Each row is a point. Each copy is the shape, with its points in the same order, stretched, turned, moved and blurred by noise. Some copies are also mirrored. Which?

Shape (9 x 3):
[[-0.43  0.41  0.19]
 [ 0.01 -0.48 -0.04]
 [ 0.10 -0.20  0.31]
 [-0.33  0.15 -0.28]
 [-0.22 -0.60 -0.18]
 [ 0.14  0.09 -0.05]
 [-0.57 -0.41 -0.10]
 [-0.27  0.31  0.21]
 [ 0.26  0.28  0.57]]
Copy 1 (9 x 3):
[[ 0.32  0.45  0.29]
 [-0.50 -0.22  0.09]
 [-0.09 -0.25  0.36]
 [ 0.00  0.28 -0.26]
 [-0.68 -0.07 -0.05]
 [ 0.09 -0.26 -0.09]
 [-0.52  0.44  0.15]
 [ 0.30  0.21  0.25]
 [ 0.45 -0.41  0.49]]
Copy 1 is: only turned
Copy 2 (9 x 3):
[[-0.26  0.46 -0.25]
 [-0.06 -0.40 -0.06]
 [-0.36 -0.08  0.16]
 [ 0.15  0.20 -0.31]
 [ 0.02 -0.58 -0.44]
 [-0.10  0.19  0.17]
 [ 0.03 -0.39 -0.69]
 [-0.30  0.44 -0.11]
 [-0.60  0.54  0.44]]
Copy 2 is: only turned
Copy 3 (9 x 3):
[[-0.78 -0.27  0.27]
 [-0.05 -0.10 -0.55]
 [ 0.01 -0.37 -0.13]
 [-0.62  0.17 -0.07]
 [-0.17 -0.06 -0.78]
 [-0.02  0.08  0.03]
 [-0.64 -0.14 -0.74]
 [-0.62 -0.23  0.25]
 [-0.04 -0.41  0.58]]
Copy 3 is: only turned
Copy 4 (9 x 3):
[[-0.16  0.74  0.37]
 [-0.14 -0.36  0.29]
 [ 0.22 -0.02  0.34]
 [-0.48  0.25  0.05]
 [-0.46 -0.39  0.36]
 [ 0.08  0.05  0.01]
 [-0.69  0.01  0.51]
 [-0.05  0.58  0.32]
 [ 0.64  0.43  0.25]]
Copy 4 is: only turned

Shape (7 x 4):
[[ 0.43  0.60 -1.10 -0.15]
 [ 0.38 -0.10  0.26  0.11]
 [ 0.28 -0.13 -0.43 -0.04]
 [-0.32  0.11  0.22  0.26]
 [-0.13  0.15  0.38  0.58]
 [-0.01  0.02 -0.50  0.15]
 [ 0.05 -0.13  0.19 -0.27]]
Copy 1 (7 x 4):
[[-0.55 -0.11 -0.85 -1.13]
 [ 0.09 -0.25  0.43 -0.28]
 [ 0.15 -0.23 -0.23 -0.53]
 [-0.19 -0.20 -0.02  0.25]
 [-0.36 -0.46  0.24  0.17]
 [-0.08 -0.32 -0.47 -0.35]
 [ 0.31  0.10  0.11 -0.07]]
Copy 1 is: mirrored
Copy 2 (7 x 4):
[[ 0.22 -0.36  0.07 -1.23]
 [ 0.17 -0.22 -0.01  0.35]
 [-0.10 -0.36  0.05 -0.29]
 [ 0.05  0.40 -0.10  0.24]
 [ 0.17  0.44 -0.54  0.45]
 [-0.24  0.01 -0.07 -0.53]
 [ 0.01 -0.03  0.47  0.23]]
Copy 2 is: only turned
Copy 3 (7 x 4):
[[ 0.56  0.06 -0.61  0.65]
 [ 0.28 -0.37  0.17 -0.18]
 [ 0.12 -0.30 -0.37  0.02]
 [-0.24 -0.06  0.20  0.03]
 [-0.25 -0.16  0.63  0.09]
 [-0.06 -0.26 -0.25  0.25]
 [ 0.12  0.02 -0.03 -0.32]]
Copy 3 is: only turned

Shape (11 x 6):
[[ 0.33 -0.16 -0.64 -0.41 -0.14 -0.19]
 [-0.29 -0.19  0.25  0.09  0.04  0.18]
 [ 0.26 -0.15 -0.02  0.31 -0.19  0.32]
 [ 0.21 -0.30 -0.03  0.37  0.35  0.16]
 [-0.01 -0.12 -0.49 -0.09 -0.12  0.25]
 [-0.83 -1.01  0.33  0.06  0.05 -0.01]
 [-0.06 -0.11 -0.40 -0.47  0.12 -0.31]
 [-0.56 -0.52  0.05  0.09  0.11 -0.77]
 [ 0.67 -0.01  0.16  0.12  0.24  0.23]
 [-0.41 -0.20 -0.67 -0.40  0.35 -0.47]
 [ 0.16 -0.02  0.19  0.37  0.30  0.13]]
Copy 1 (11 x 6):
[[-0.05 -0.60 -0.16 -0.42 -0.34 -0.32]
 [-0.16  0.12  0.19  0.11  0.01  0.28]
 [ 0.08 -0.33 -0.18  0.22  0.23  0.07]
 [-0.40 -0.24 -0.01 -0.15  0.43  0.24]
 [-0.17 -0.28 -0.35 -0.22 -0.23  0.04]
 [-0.75 -0.21  0.69  0.15 -0.50  1.12]
 [-0.30 -0.17  0.10 -0.59 -0.40 -0.23]
 [-0.91 -0.14  0.80  0.00 -0.35  0.06]
 [ 0.24 -0.22 -0.10 -0.18  0.60 -0.08]
 [-0.90 -0.12  0.09 -0.77 -0.54 -0.15]
 [-0.18  0.11  0.08 -0.06  0.50  0.03]]
Copy 1 is: only turned
Copy 2 (11 x 6):
[[-0.03 -0.30 -0.02 -0.66 -0.10 -0.66]
 [-0.28  0.20 -0.02 -0.10  0.10  0.19]
 [ 0.06 -0.22 -0.08 -0.43 -0.21  0.21]
 [ 0.27 -0.18  0.31 -0.22  0.02  0.03]
 [-0.09 -0.08 -0.15 -0.75  0.14 -0.21]
 [-0.73 -0.14  0.29 -0.04  0.56  0.22]
 [-0.18  0.06  0.04 -0.35  0.12 -0.67]
 [-0.31 -0.17  0.11  0.35  0.44 -0.38]
 [ 0.31 -0.03  0.31 -0.19 -0.52  0.02]
 [-0.11  0.09  0.06 -0.35  0.60 -0.88]
 [ 0.24  0.10  0.16 -0.01 -0.10  0.11]]
Copy 2 is: only turned
Copy 3 (11 x 6):
[[ 0.30 -0.29 -0.45 -0.12 -0.28 -0.50]
 [ 0.23 -0.15  0.28  0.26  0.17  0.14]
 [ 0.53  0.15  0.20  0.24 -0.18 -0.09]
 [ 0.49 -0.02  0.03  0.52  0.17 -0.21]
 [ 0.31 -0.37 -0.09  0.23 -0.38 -0.28]
 [ 0.56 -0.90  0.79  0.22  0.70  0.16]
 [ 0.06 -0.42 -0.37 -0.02  0.07 -0.31]
 [ 0.03 -0.55  0.41 -0.03  0.85 -0.27]
 [ 0.53  0.40 -0.28  0.28 -0.04 -0.02]
 [-0.16 -0.79 -0.38  0.18  0.21 -0.43]
 [ 0.27  0.23  0.03  0.43  0.18 -0.08]]
Copy 3 is: only turned
Copy 4 (11 x 6):
[[-0.05  0.11 -1.08 -0.17  0.32 -0.01]
 [ 0.02  0.04  0.12  0.22  0.01  0.26]
 [ 0.19 -0.44 -0.22 -0.12  0.10 -0.10]
 [ 0.21 -0.20 -0.04 -0.01  0.55 -0.15]
 [-0.28 -0.20 -0.59 -0.08  0.23  0.26]
 [ 0.05 -0.07  0.18  1.12 -0.02  0.41]
 [-0.14  0.50 -0.69 -0.01  0.23  0.17]
 [-0.25  0.52 -0.05  0.78  0.11 -0.21]
 [ 0.58 -0.12 -0.17 -0.55  0.47 -0.14]
 [-0.61  0.66 -0.58  0.26  0.52  0.21]
 [ 0.18 -0.03  0.20 -0.19  0.32 -0.16]]
Copy 4 is: mirrored

Shape (11 x 8):
[[ 0.00  0.22 -0.16  0.52 -0.34 -0.33  0.34 -0.13]
 [ 0.01  0.05 -0.27 -0.20  0.31 -0.29 -0.36  0.35]
 [-0.23 -0.10  0.26  0.07 -0.42 -0.31 -0.27 -0.25]
 [-0.68  0.37 -0.38 -0.24  0.08 -0.30  0.22 -0.17]
 [ 0.56 -0.53 -0.31 -0.38  0.08 -0.14 -0.23  0.00]
 [-0.32  0.22 -0.49 -0.06 -0.06 -0.74  0.60  0.09]
 [-0.11  0.01 -0.29 -0.36  0.08 -0.06  0.43  0.38]
 [ 0.20  0.20  0.24 -0.50 -0.16 -0.06 -0.57 -0.29]
 [-0.37  0.13 -0.36 -0.01  0.52 -0.35  0.71 -0.02]
 [ 0.42 -0.69 -0.67 -0.21  0.08  0.17 -0.04  0.27]
 [ 0.18 -0.31  0.37  0.07 -0.39 -0.32 -0.30 -0.10]]
Copy 1 (11 x 8):
[[-0.83  0.28  0.03  0.09  0.02 -0.75 -0.16  0.14]
 [-0.06  0.41 -0.01  0.56  0.10  0.31 -0.26  0.26]
 [-0.38  0.01 -0.45  0.06  0.27 -0.39 -0.24  0.37]
 [-0.94  0.18 -0.08  0.34  0.14  0.16  0.09  0.59]
 [ 0.01  0.51 -0.75  0.29  0.35  0.18 -0.02 -0.30]
 [-1.03  0.35 -0.02  0.51  0.28 -0.44  0.20  0.37]
 [-0.29  0.40 -0.05  0.37  0.04  0.02  0.53  0.33]
 [ 0.09  0.44 -0.62 -0.13  0.28  0.36 -0.27  0.29]
 [-0.87  0.13  0.25  0.43  0.14  0.00  0.46  0.18]
 [-0.07  0.53 -0.68  0.63 -0.07  0.05  0.15 -0.31]
 [ 0.00  0.06 -0.55  0.00  0.30 -0.50 -0.16  0.13]]
Copy 1 is: only turned
Copy 2 (11 x 8):
[[ 0.29 -0.25  0.52  0.10 -0.13 -0.03 -0.12 -0.71]
 [-0.53 -0.10 -0.25  0.25 -0.33  0.02 -0.21 -0.02]
 [ 0.68 -0.25  0.16 -0.08  0.10  0.39 -0.26 -0.36]
 [-0.22 -0.41  0.33 -0.19 -0.58  0.61  0.20 -0.62]
 [-0.10  0.38 -0.67 -0.27  0.16 -0.42 -0.23 -0.23]
 [-0.50 -0.47  0.44 -0.26 -0.23 -0.06  0.12 -0.67]
 [-0.44 -0.17 -0.15  0.00 -0.14 -0.17  0.44 -0.31]
 [ 0.47 -0.05 -0.16 -0.26 -0.47  0.27 -0.23  0.00]
 [-0.57 -0.09  0.49  0.01 -0.16  0.21  0.45 -0.51]
 [-0.27  0.42 -0.94 -0.04  0.25 -0.54 -0.05 -0.48]
 [ 0.65 -0.08 -0.03 -0.02  0.36  0.00 -0.33 -0.16]]
Copy 2 is: only turned

Shape (15 x 9):
[[ 0.05  0.08 -0.09 -0.19  0.20 -0.29 -0.11  0.25 -0.36]
 [ 0.22  0.29  0.17  0.72  0.30 -0.60 -0.58  0.08 -0.25]
 [-0.37 -0.42 -0.12 -0.04 -0.35 -0.30 -0.17 -0.01  0.14]
 [-0.31 -0.44  0.09 -0.30 -0.36  0.19  0.23 -0.31 -0.19]
 [-0.29  0.16  0.68 -0.62  0.18  0.37 -0.52  0.28  0.10]
 [ 0.53  0.06  0.36 -0.12 -0.32 -0.29  0.25 -0.44  0.33]
 [-0.46 -0.16 -0.08  0.33  0.06 -0.18  0.17  0.76 -0.64]
 [-0.12  0.38 -0.02  0.06 -0.39  0.15  0.11 -0.76  0.01]
 [ 0.37 -0.60 -0.30  0.04  0.07 -0.11  0.64  0.19 -0.21]
 [-0.46  0.38 -0.27  0.25 -0.70 -0.70  0.50 -0.64  0.13]
 [ 0.31  0.38 -0.53 -0.17 -0.05  0.17 -0.10  0.06 -0.40]
 [-0.08  0.13  0.12 -0.24  0.11  0.35  0.64 -0.28  0.64]
 [ 0.15 -0.07 -0.28 -0.38  0.63  0.31 -0.06  0.06  0.05]
 [-0.18 -0.31  0.36  0.27  0.20  0.23 -0.49  0.33  0.64]
 [-0.29  0.14  0.24  0.46  0.59 -0.10  0.44  0.06  0.18]]
Copy 1 (15 x 9):
[[-0.17  0.31 -0.10  0.08 -0.02 -0.22 -0.10 -0.15  0.06]
 [ 0.11 -0.02 -0.48  0.08 -0.62 -0.62 -0.37 -0.13  0.22]
 [-0.52 -0.51 -0.05  0.31 -0.10 -0.21  0.16 -0.05 -0.37]
 [-0.48 -0.25  0.37  0.20  0.14  0.23  0.13  0.11  0.09]
 [ 0.11 -0.27 -0.61  0.16 -0.21  0.94 -0.05 -0.26  0.08]
 [ 0.47 -0.48  0.12  0.44 -0.06 -0.20  0.20 -0.18  0.07]
 [-0.64  0.52  0.09 -0.49 -0.48 -0.47  0.03  0.21 -0.05]
 [ 0.00  0.02  0.29  0.79 -0.17  0.05  0.26  0.31  0.47]
 [-0.22  0.05  0.40 -0.36  0.38 -0.63  0.02  0.31 -0.18]
 [-0.34 -0.06  0.38  0.73 -0.20 -0.81  0.90  0.12  0.14]
 [ 0.06  0.65  0.35  0.46 -0.02  0.03 -0.33  0.23  0.09]
 [ 0.20 -0.31  0.00  0.17  0.38  0.06  0.75  0.58  0.09]
 [ 0.00  0.11 -0.29  0.03  0.56  0.19 -0.16  0.32 -0.02]
 [ 0.06 -0.87 -0.75  0.00 -0.22  0.17 -0.05  0.30 -0.48]
 [-0.08  0.02 -0.40 -0.28  0.02 -0.59  0.52  0.52  0.32]]
Copy 1 is: only turned
Copy 2 (15 x 9):
[[-0.24  0.03  0.04  0.35  0.10 -0.28  0.34 -0.39 -0.10]
 [ 0.03  0.22  0.24  0.86  0.61 -0.73  0.16 -0.30  0.34]
 [-0.15 -0.03 -0.68  0.27 -0.19 -0.19  0.36  0.25  0.13]
 [-0.04  0.10 -0.69 -0.37 -0.49 -0.12  0.09 -0.03  0.06]
 [ 0.61  0.41  0.27 -0.41  0.35  0.11  0.38  0.50 -0.20]
 [ 0.54 -0.28 -0.25  0.42  0.27 -0.23 -0.21 -0.22 -0.14]
 [-0.30  0.25 -0.33  0.14  0.06 -0.16  0.79 -0.71  0.56]
 [-0.02 -0.24  0.03 -0.32 -0.23 -0.01 -0.31 -0.01  0.47]
 [-0.21  0.27 -0.97  0.50 -0.12 -0.06  0.11 -0.82 -0.25]
 [-0.37 -1.08 -0.26 -0.01 -0.06 -0.27  0.09 -0.24  0.81]
 [-0.42  0.12  0.31  0.28 -0.37  0.21  0.06 -0.49  0.07]
 [ 0.34 -0.09 -0.50 -0.40  0.43  0.54 -0.08  0.01  0.08]
 [-0.26  0.58 -0.24  0.09  0.16  0.19  0.05 -0.01 -0.48]
 [ 0.55  0.67 -0.54  0.31  0.52  0.22  0.34  0.64  0.10]
 [ 0.10  0.13 -0.32 -0.06  0.91 -0.11  0.20 -0.36  0.39]]
Copy 2 is: mirrored
Copy 3 (15 x 9):
[[ 0.19 -0.01 -0.06  0.41  0.12 -0.19 -0.07 -0.05  0.05]
 [-0.27 -0.22  0.27  0.07  0.61 -0.65  0.08 -0.12 -0.40]
 [-0.18  0.40 -0.10 -0.04 -0.10 -0.20  0.51 -0.01 -0.26]
 [ 0.35  0.65  0.16 -0.10 -0.22  0.10  0.25 -0.02 -0.21]
 [ 0.72  0.10 -0.49 -0.34  0.62  0.18 -0.12  0.23  0.22]
 [ 0.09 -0.12  0.48 -0.16 -0.10  0.17  0.69 -0.40 -0.35]
 [-0.20  0.20  0.19  0.70  0.15 -0.27 -0.03  0.38  0.49]
 [ 0.28  0.19  0.29 -0.72 -0.44  0.04  0.23  0.05 -0.70]
 [-0.17  0.23  0.43  0.84 -0.21  0.34  0.18 -0.28  0.16]
 [-0.19  0.00  0.41 -0.38 -0.87 -0.40  0.99  0.22 -0.81]
 [ 0.09 -0.12  0.00  0.05 -0.28  0.01 -0.48 -0.10  0.07]
 [ 0.41 -0.07  0.01 -0.18 -0.34  0.89  0.38  0.32 -0.26]
 [ 0.42  0.17 -0.39  0.22  0.13  0.48 -0.57  0.01 -0.11]
 [-0.19  0.16 -0.29 -0.26  0.59  0.29  0.19  0.21 -0.04]
 [ 0.11 -0.10  0.24  0.27  0.30  0.39  0.15  0.53 -0.31]]
Copy 3 is: mirrored
Copy 4 (15 x 9):
[[-0.08 -0.01 -0.27  0.00  0.36  0.26  0.03  0.25  0.01]
 [-0.14  0.35  0.09  0.14 -0.41 -0.03 -0.03  0.88 -0.12]
 [-0.20 -0.01 -0.17 -0.02 -0.04 -0.15 -0.12 -0.31  0.37]
 [ 0.37 -0.28 -0.04 -0.36  0.04  0.20  0.17 -0.28  0.09]
 [ 0.24  0.19 -0.49 -1.14  0.40  0.28 -0.12  0.23  0.04]
 [ 0.01  0.18 -0.14 -0.22 -0.18 -0.10  1.02  0.06  0.06]
 [ 0.12  0.05  0.13  0.22  0.31  0.79 -0.56 -0.22 -0.11]
 [ 0.53  0.13 -0.27  0.06 -0.42 -0.41  0.25 -0.05 -0.16]
 [-0.10 -0.57  0.40  0.19  0.49  0.21  0.61 -0.22  0.15]
 [ 0.29  0.42 -0.33  0.90 -0.56 -0.27  0.05 -0.64 -0.42]
 [ 0.31 -0.06 -0.33  0.30  0.58 -0.13 -0.05  0.35  0.20]
 [ 0.32  0.08 -0.01 -0.21  0.51 -0.39  0.67 -0.35 -0.42]
 [-0.08 -0.49 -0.24 -0.24  0.79 -0.31  0.24  0.31 -0.04]
 [-0.17  0.14  0.31 -0.64  0.29 -0.38 -0.13  0.21  0.19]
 [ 0.06  0.11  0.15  0.03  0.09  0.04  0.26 -0.06 -0.78]]
Copy 4 is: only turned

Shape (15 x 11):
[[-0.15 -0.30  0.22 -0.35  0.37  0.47  0.33  0.64 -0.03 -0.15 -0.33]
 [-0.35  0.24  0.43  0.54 -0.12 -0.25 -0.07 -0.30  0.12  0.52  0.23]
 [-0.18  0.42  0.05  0.51 -0.20 -0.14 -0.09 -0.08 -0.34  0.58 -0.11]
 [ 0.36  0.07 -0.21  0.06 -0.06  0.09 -0.12  0.41  0.24  0.34  0.60]
 [ 0.06 -0.64 -0.72 -0.50  0.23  0.75  0.35  0.40  0.57 -0.02 -0.28]
 [-0.29  0.81  0.04  0.60 -0.24 -0.22 -0.16 -0.21  0.05  0.24  0.44]
 [-0.14 -0.17  0.01  0.45 -0.32  0.05 -0.31  0.41  0.47  0.05  0.07]
 [-0.85  0.24  0.02  0.40  0.09 -0.17  0.08  0.28 -0.16  0.41  0.32]
 [-0.47 -0.24 -0.36 -0.17  0.87  0.40  0.03  0.32 -0.06  0.16 -0.21]
 [-0.03  0.03 -0.02  0.31 -0.31  0.50 -0.46 -0.09  0.00  0.02  0.49]
 [ 0.08 -0.22 -0.58 -0.22  0.64  0.14  0.19  0.34  0.34 -0.53 -0.12]
 [-0.21 -0.19 -0.44 -0.01  0.19 -0.25  0.45 -0.20 -0.10 -0.19  0.53]
 [-0.45  0.10 -0.03 -0.42  0.01 -0.11 -0.28  0.13  0.07  0.20 -0.03]
 [-0.21 -0.28 -0.14  0.16  0.36 -0.25 -0.21  0.03 -0.28  0.28  0.07]
 [-0.05  0.14 -0.34  0.40 -0.59 -0.01 -0.31  0.17 -0.23  0.15  0.28]]
Copy 1 (15 x 11):
[[ 0.49 -0.62 -0.15 -0.36  0.02  0.38 -0.27  0.06 -0.58 -0.34 -0.53]
 [-0.23  0.77  0.23 -0.07 -0.39 -0.33  0.40  0.35 -0.30 -0.02  0.03]
 [-0.06  1.16  0.06 -0.06 -0.44  0.32  0.30  0.51 -0.24  0.13  0.19]
 [ 0.17  0.35 -0.49  0.14 -0.14 -0.43  0.64  0.05  0.70 -0.13 -0.09]
 [ 0.70 -0.86 -0.57 -0.11  0.23 -0.21 -0.24  0.36 -0.33 -0.32  0.21]
 [-0.07  0.81  0.33 -0.06 -0.36 -0.21  0.80  0.14  0.27  0.33  0.12]
 [ 0.56  0.15 -0.16 -0.51 -0.44 -0.43  0.30  0.00 -0.01 -0.23  0.00]
 [-0.19  0.27  0.03 -0.39 -0.68  0.15  0.94  0.31 -0.50 -0.24 -0.02]
 [-0.03 -0.45 -0.46 -0.56 -0.37  0.44  0.05  0.52 -0.60 -0.02 -0.24]
 [ 0.17  0.56 -0.20 -0.67  0.09 -0.41  0.55 -0.23  0.44  0.03  0.24]
 [ 0.26 -1.08 -0.11 -0.03 -0.21  0.12 -0.26  0.22  0.15 -0.22 -0.27]
 [-0.50 -0.48  0.18  0.34 -0.28 -0.08  0.43  0.30  0.25 -0.64  0.18]
 [ 0.13  0.04 -0.23 -0.34 -0.34  0.08  0.10 -0.20 -0.59  0.19  0.04]
 [-0.40  0.24 -0.25 -0.23 -0.63  0.31  0.12  0.43 -0.11 -0.27  0.01]
 [ 0.19  0.84 -0.13 -0.25 -0.33  0.02  0.53 -0.01  0.35 -0.17  0.39]]
Copy 1 is: only turned
Copy 2 (15 x 11):
[[-0.44 -0.57  0.05 -0.26 -0.17  0.24 -0.06 -0.12 -0.91 -0.29  0.08]
 [ 0.19 -0.13  0.24  0.33  0.35 -0.07  0.38  0.39  0.33 -0.27 -0.18]
 [ 0.16 -0.22 -0.06  0.43  0.41 -0.48 -0.14  0.45  0.20 -0.26 -0.16]
 [ 0.21 -0.11  0.28  0.18  0.15  0.35 -0.66  0.18 -0.08  0.72  0.11]
 [-0.18 -0.47  0.32  0.05 -0.03  0.63 -0.71 -0.51 -0.85  0.11  0.89]
 [-0.06  0.42  0.08  0.24  0.68 -0.28  0.02  0.54  0.66  0.14 -0.25]
 [-0.32 -0.04  0.62  0.39 -0.22 -0.01 -0.17 -0.09  0.11 -0.07 -0.11]
 [-0.39 -0.17  0.70  0.32  0.74 -0.35 -0.02  0.55 -0.02  0.00 -0.20]
 [-0.19 -0.49  0.11 -0.16  0.73  0.19 -0.44 -0.11 -0.56 -0.15  0.21]
 [-0.03  0.06  0.04  0.52  0.37  0.04 -0.15 -0.37  0.06  0.38 -0.30]
 [-0.49 -0.01  0.29 -0.57  0.20  0.02 -0.26 -0.28 -0.42  0.10  0.40]
 [-0.38  0.00  0.51 -0.12  0.66 -0.45  0.28 -0.01 -0.25  0.59  0.34]
 [-0.36 -0.66 -0.24  0.21  0.33  0.22 -0.26  0.20  0.37  0.15  0.08]
 [-0.10 -0.59  0.24  0.08  0.42 -0.28 -0.25 -0.08  0.04  0.13 -0.03]
 [-0.28 -0.12  0.12  0.68  0.21 -0.50 -0.44  0.06  0.20  0.50 -0.17]]
Copy 2 is: only turned
